Each row is a point. A path goes straight from each point to the next, and from the last back to the first. The post is the endless flat space through its rows: a point in 2 columns, a line in 3, a plane in 4, and so on, so that a path can go around it. Count how often the path circles the post. Going back the other way cancels.

Post (1 x 2)
[-0.03 +0.04]
Path (15 x 2)
[+0.47 +0.36]
[+0.17 -0.15]
[+0.11 -0.20]
[+0.47 -0.13]
[+0.51 -0.05]
[+0.04 -0.34]
[-0.13 -0.13]
[-0.67 +0.27]
[-0.36 +0.60]
[+0.10 +0.17]
[+0.59 +0.06]
[+0.16 -0.25]
[+0.52 -0.10]
[+0.37 +0.56]
[+0.03 +0.59]
Times around: 1

Post (3 x 4)
[+0.21 -0.38 +0.05 +0.09]
[+0.42 -0.57 +0.38 -0.22]
[-0.25 +0.53 -0.48 -0.13]
Path (26 x 4)
[+0.02 -0.38 -0.33 +0.06]
[+0.25 -0.38 -0.33 +0.33]
[+0.45 +0.02 -0.11 +0.66]
[+0.11 +0.16 +0.49 +0.06]
[+0.02 +0.06 +0.39 -0.52]
[+0.07 -0.07 +0.60 +0.07]
[-0.08 -0.48 +0.38 -0.18]
[-0.19 -0.59 -0.17 +0.00]
[+0.12 -0.65 -0.53 +0.22]
[+0.48 +0.32 -0.26 -0.39]
[+0.29 +0.21 +0.08 +0.24]
[-0.06 +0.16 +0.12 +0.06]
[+0.11 -0.28 +0.41 -0.32]
[-0.02 -0.87 +0.07 -0.38]
[-0.03 -0.03 -0.41 -0.52]
[+0.76 -0.11 -0.20 -0.18]
[+0.74 +0.39 +0.12 +0.05]
[+0.33 +0.04 +0.57 -0.38]
[-0.37 +0.33 +0.04 -0.13]
[-0.27 -0.36 -0.22 -0.12]
[+0.21 -0.18 -0.41 -0.65]
[+0.69 -0.33 -0.24 +0.13]
[+0.43 -0.10 +0.07 -0.05]
[+0.25 +0.01 +0.82 -0.28]
[-0.23 +0.07 -0.03 -0.03]
[-0.09 -0.62 +0.14 -0.24]
Times around: 4

Post (7 x 8)
[-0.14 -0.01 -0.13 +0.31 -0.07 -0.28 +0.38 -0.64]
[+0.48 -0.15 +0.22 -0.02 -0.31 -0.15 +0.97 +1.14]
[+0.05 +0.22 -0.52 -0.41 +0.39 +0.11 -0.11 -0.20]
[+0.31 +0.24 -0.01 +0.15 +0.04 +0.20 +0.14 -0.89]
[-0.61 +0.19 +0.02 -0.19 -0.17 +0.47 +0.04 +0.44]
[-0.26 +0.12 +0.08 +0.05 +0.15 -0.03 -0.57 -0.01]
[-0.19 +0.42 -0.32 +0.33 +0.07 +0.17 -0.07 -0.31]
Path (27 x 8)
[+0.84 +0.36 -0.19 -0.65 -0.16 +0.30 +0.36 -0.05]
[-0.65 +0.28 -0.26 -0.27 +0.20 -0.14 -0.27 +0.67]
[-0.24 +0.21 +0.24 -0.45 +0.35 -0.15 +0.25 +0.24]
[+0.02 +0.48 -0.20 +0.22 -0.01 -0.04 +0.04 -0.04]
[-0.34 +0.71 -1.02 +0.29 -0.15 -0.01 -0.16 +0.26]
[-0.35 -0.20 -0.10 -0.28 -0.38 +0.56 +0.07 -0.31]
[+0.08 +0.23 +0.09 +0.45 -0.62 +0.67 +1.04 -0.13]
[+0.24 +0.30 -0.17 +0.47 -0.19 +0.05 +0.09 -0.62]
[+0.66 +0.25 +0.02 -0.43 -0.08 +0.12 +0.13 +0.19]
[+0.39 -0.14 -0.04 -0.47 -0.05 -0.45 +0.24 +0.07]
[-0.35 -0.01 -0.23 +0.50 -0.71 +0.11 +0.16 -0.29]
[-0.11 +0.06 -0.22 +0.27 +0.06 +0.56 -0.46 +0.00]
[-0.37 -0.42 -0.19 +0.06 +0.01 -0.14 +0.25 -0.38]
[+0.12 -0.43 +0.32 -0.08 +0.43 -0.42 +0.09 -0.13]
[-0.29 +0.69 -0.23 +0.08 +0.63 +0.19 -0.28 -0.33]
[+0.23 +0.48 -0.37 +0.22 +0.39 -0.31 +0.14 +0.13]
[+0.18 +0.12 +0.11 +0.21 +0.16 +0.14 +0.87 -0.47]
[+0.07 -0.35 +0.35 +0.17 +0.11 -0.28 -0.20 -0.58]
[+0.23 +0.00 -0.77 +0.14 -0.09 +0.00 -0.19 +0.34]
[-0.58 +0.07 -0.27 -0.15 -0.58 +0.19 +0.37 +0.36]
[+0.27 +0.04 +0.53 +0.42 -0.25 +0.26 -0.29 -0.20]
[+0.24 +0.10 +0.01 +0.07 +0.06 +0.67 +0.37 -0.17]
[-0.07 +0.20 -0.32 +0.04 +0.43 -0.11 -0.01 -0.27]
[-0.05 +0.18 -0.36 -0.39 +0.41 -0.10 +0.13 +0.35]
[-0.32 -0.28 +0.08 -0.08 +0.24 +0.23 +0.28 +0.05]
[-0.02 -0.10 -0.54 +0.23 +0.26 +0.22 -0.02 +0.00]
[-0.29 -0.22 -0.63 +0.05 -0.20 -0.39 -0.08 +0.73]
Times around: 0

Post (10 x 11)
[-0.21 -0.17 -0.30 -0.08 +0.03 -0.36 -0.49 -0.25 +0.01 -0.07 +0.01]
[-0.32 +0.17 -0.25 +0.17 -0.35 +0.08 -0.15 +0.21 -0.25 +0.10 +0.17]
[-0.19 -0.45 +0.17 +0.18 -0.19 +0.14 +0.32 +0.24 -0.02 -0.13 +0.23]
[-0.15 +0.09 +0.17 -0.43 -0.43 +0.05 +0.46 +0.22 +0.27 +0.32 +0.08]
[-0.07 +0.15 -0.12 +0.60 +0.47 -0.52 -0.18 -0.03 -0.08 +0.33 +0.19]
[-0.17 -0.01 -0.06 +0.17 -0.05 -0.10 -0.14 +0.59 -0.13 -0.09 +0.14]
[-0.40 +0.48 +0.65 -0.35 -0.82 +0.00 +0.70 -0.05 +0.42 +0.02 +0.10]
[-0.05 -0.18 +0.01 +0.04 -0.12 +0.01 +0.15 +0.06 -0.60 -0.24 +0.10]
[-0.10 -0.17 -0.24 +0.22 -0.02 +0.22 -0.08 +0.31 -0.35 -0.08 -0.26]
[+0.40 -0.33 +0.73 +0.18 +0.38 +0.44 +0.30 -0.26 -0.32 -0.01 +0.30]
Path (23 x 11)
[-0.45 -0.29 -0.30 -0.33 -0.52 -0.14 -0.39 -0.21 -0.07 +0.02 -0.28]
[+0.18 +0.69 +0.54 +0.77 +0.60 +0.13 +0.47 +0.83 -0.13 +0.73 +0.32]
[-0.20 +0.32 -0.22 +0.24 +0.28 -0.41 +0.23 -0.32 +0.23 -0.06 -0.16]
[+0.15 -0.47 -0.32 +0.63 +0.14 +0.19 +0.16 -0.34 -0.94 -0.20 -0.31]
[+0.46 -0.03 +0.13 -0.21 +0.27 -0.64 -0.12 +0.44 -0.33 +0.26 +0.09]
[-0.16 -0.03 +0.11 +0.40 +0.59 -0.63 -0.19 -0.18 +0.11 -0.03 -0.24]
[-0.02 +0.83 -0.18 -0.01 +0.42 +0.30 -0.17 +0.22 -0.32 +0.29 -0.36]
[-0.27 +0.33 -0.22 -0.31 -0.67 -0.04 +0.21 -0.05 -0.37 -0.15 -0.02]
[+0.16 +0.27 +0.04 -0.08 -0.38 +0.50 +0.23 +0.39 -0.48 +0.20 -0.71]
[-0.06 +0.28 +0.09 +0.27 +0.22 -0.36 -0.02 +0.34 -0.11 +0.27 -0.23]
[-0.58 +0.41 -0.04 -0.24 -0.39 -0.26 +0.32 -0.24 -0.25 +0.06 +0.12]
[-0.58 -0.28 -0.16 +0.55 -0.42 +0.05 -0.08 +0.12 -0.11 -0.27 +1.04]
[+0.17 -0.30 -0.22 +0.56 +0.11 -0.42 +0.07 +0.02 -0.13 +0.09 +0.19]
[-0.05 -0.41 +0.37 -0.18 -0.39 -0.17 +0.52 -0.34 -0.54 +0.21 +0.29]
[-0.29 +0.30 -0.36 +0.09 -0.03 +0.11 -0.27 -0.90 -0.45 +0.05 -0.69]
[-0.11 +0.02 +0.14 -0.55 -0.33 +0.35 +0.07 -0.23 +0.05 +0.03 +0.23]
[-0.27 -0.02 -0.14 -0.04 -0.85 +0.18 +0.60 -0.24 -0.06 -0.02 +0.21]
[+0.08 -0.33 +0.49 +0.41 -0.10 -0.01 +0.11 -0.15 -0.60 +0.00 +0.53]
[-0.81 -0.11 +0.27 +0.63 -0.79 -0.13 +0.28 -0.27 -0.44 +0.05 +0.58]
[+0.07 -1.02 +0.00 +0.08 -0.03 -0.29 +0.21 -0.46 -0.01 +0.03 +0.51]
[-0.01 +0.55 -0.07 -0.60 -0.65 +0.13 +0.68 -0.18 -0.03 +0.18 +0.18]
[-0.63 +0.57 -0.19 +0.23 +0.06 -0.35 -0.44 +0.94 +0.09 -0.18 +0.04]
[-0.29 -0.47 +0.28 +0.16 -0.29 +0.34 -0.18 +0.19 -0.41 -0.32 +0.10]
Times around: 3
